Each row is a point. Two turns around zero, p and q, are shown by what they do to some points. Where does a point land after both, in the order given? Backwards means that the second turn is done in reverse. Each puzzle has new turns, and all numbers are rounded.
(in the rows, 128 means zero)

Turn p:
[114 120] => [113 123]
[118 174] => [128 175]
[153  90] => [144  86]
Turn q:
[104 160] => [ 93 148]
[177 159] => [160 176]
[ 96 112] => [105 100]
[128 114] => [134 115]
[135  95] => [148 101]
Where do these land?
p, then q: [101 159] => [ 95 153]
q, then p backwards: [ 92 101] => [115  85]
q, then p: [169 137] => [166 145]
p, then q: [150 115] => [152 120]

Turn p:
[130 105 101] => [132 103 103]
[ 93 140 147] => [ 92 148 136]
[133 170 106] => [147 166 107]
[147 161 147] => [148 158 150]
[137  63 139] => [121  64 143]
Turn q:
[101 138 126] => [109 149 121]
[174 145  72] => [190 126  87]
[127 126 154] => [119 126 153]
[109 134 170] => [103 140 165]
[105  92 156] => [ 86 104 145]
[152 133  91] => [161 124  98]
Where do these land?
q, then p backwards: [134  89 139] => [124  88 134]
p, then q: [157 130 121] => [152 112 135]
q, then p backwards: [107 135  76] => [108 146  78]
p, then q: [114 158 177] => [114 168 169]

Turn p:
[139  76 121 143 172 143] => [141  84 113 158 171 140]
[103 142 117 104 133 140] => [107 139 128 103 139 147]
[153 158 118 121 115  87] => [142 147 113 105 108  86]
[138 110 173 135 167 128] => [152 127 155 158 170 120]
[152 169 134 112  81 177] => [157 165 134 109  79 174]
[113 165  94 166  94  93] => [ 90 150  95 134  79  94]
[ 98  76 139 114 134 127] => [107  83 159 129 150 134]
Turn q:
[ 89 124 152 150 129 156] => [ 81 110 142 134 130 153]
[ 95 137 128 118  79 118] => [111 125 148 124  74 117]
[164 113 110 147 129  81] => [163 126 117 157 140  82]
[171  86 115 112 114 108] => [188 101 124 135 126 113]
[120 166 138 142 131 181] => [ 98 160 130 135 129 180]
[100 146 156 114 141 150] => [ 97 136 147 100 135 150]
[111 157 163 123 130 137] => [102 148 160 114 133 140]
[173  95  62 119 170  92] => [184 118  57 126 156  88]
Where do these land?
p, then q backwards: [119 134 113  90 148 131] => [121 130 136 103 165 138]
q, then p: [ 84  93 119 119 118 128] => [108  79 148 115 119 132]
p, then q: [123  90 115 122 121 137] => [133  88 125 127 130 141]
q, then p: [186 113 215 111 112 125] => [204 151 178 168 163 126]
p, then q: [103 207 123 148 115 114] => [ 89 188 130 119  83 108]
p, then q backwards: [121 147  96 112 132 121] => [109 139 108 110 151 131]
q, then p: [ 99 150 138 143 130 161] => [ 93 144 140 133 129 161]
q, then p backwards: [146 116  77 174 119 135] => [151 124 104 191 140 138]
p, then q: [170 102 156 133 156 100] => [162 125 130 150 174  96]

Turn p:
[ 95 121 106 163 136 143  83  95 160] => [ 64 125  94 133 132 140  88 114 138]
[130 110 130 164 143 156 115 115  84] => [121 104 113 153 152 157 119 136  85]
[176 169 172 121 138 117 171 183 158] => [191 154 184 135 134 131 131 162 182]
[199  91 169 102 189 165 124 165  84] => [199  91 157  85 188 169 118 163  92]
[ 90 148 121 101  94 142 161 140 153] => [117 162 138 118  67 131 149 133 140]
[ 87 100 134 146 127 107 104  96 123] => [ 72 111 131 136 139 115 126 101 109]
[149 127 124 122 102 119 150 112 148] => [145 117 126 133 106 127 141 105 156]
[100 152 129 120 138 150 100  81 116] => [105 162 109 127 133 147 107  91  97]
[127 135  87 110 122  84 166 149 128] => [139 139 112 123 120  87 181 143 151]
[126 129 109 131  91  97 105 143 126] => [125 118 117 138 108  77 118 130 129]
Turn q:
[148 148 177 127 112 159 119 181 153] => [163 138 178 124 105 154 100 173 117]
[128 142 112 118 125 161 114 172 145] => [136 130 119 115 124 170 103 164 118]
[ 99  92 128 114 141 140 141  86 110] => [ 80  96 133 117 131 118 140  97 142]
[145 129 112 133 126 145 152  90 146] => [137 120 122 128 117 151 154  97 155]
[127  83 104 124 103 105 139 109 127] => [123  99  95 132 112  97 122 109 153]
[ 91 113 115 175 219  49 124 130 130] => [ 95 141 111 201 225  88 145 140 142]
[104  96 120 137 114  98 159  68 121] => [ 96 119 113 139 115  87 151  83 167]
[125 187 140 147 110 152 109 186 117] => [139 178 139 132 107 159 111 172  80]
[141 111 117  89 123 112 173  95 104] => [124  98 113  96 116  97 176 113 142]
[167 146 145 147 129 158  86 164 113] => [164 129 149 140 126 157 103 137  71]
[134 161 138  97 106 130  92 129 143] => [153 159 136  86 129 133 101 124 121]
Where do these land?
p, then q backwards: [151 110 173 127 165 110 130 168 113] => [149 127 175 103 176 122 118 151 140]
q, then p: [110 113 167 170  89 152  91  71 159] => [ 99 133 139 158 119 142  66  54 130]
p, then q: [133 145 146 145 158 131 146 124  88] => [124 124 147 154 137 149 163 134  98]
p, then q backwards: [ 94 112 127 116 111 105 164 113 124] => [123 135 140 134 129 133 168  96  96]
p, then q: [155 125 200 107 157 105 130 145 122] => [155 112 202 123 160 112 143 128 117]
q, then p: [106 108  79 136  95 166 119  97  96] => [ 89 122  80 125  85 131 138  98  93]
q, then p: [184 161  95 128 138  81  84 129 177] => [187 135  73 119 184 142 104 127 166]
p, then q: [119 128 109  68 146 140 136 136 140] => [140 132 119  66 123 129 148 145 132]
q, then p: [ 91 109 113 142 151 122 152 138 113] => [ 82 132 129 136 125 124 149 159 130]
p, then q backwards: [131 113  85 115 116 152 165 114 157] => [132 132  87 114 105 151 173 114 140]
p, then q: [136 173 170 167 110 148  71 140 134] => [144 162 147 157 149 135  70 101  80]
q, then p: [126 139  73 113 101 124 149 160 111] => [141 129  83 117  91 104 150 162 125]
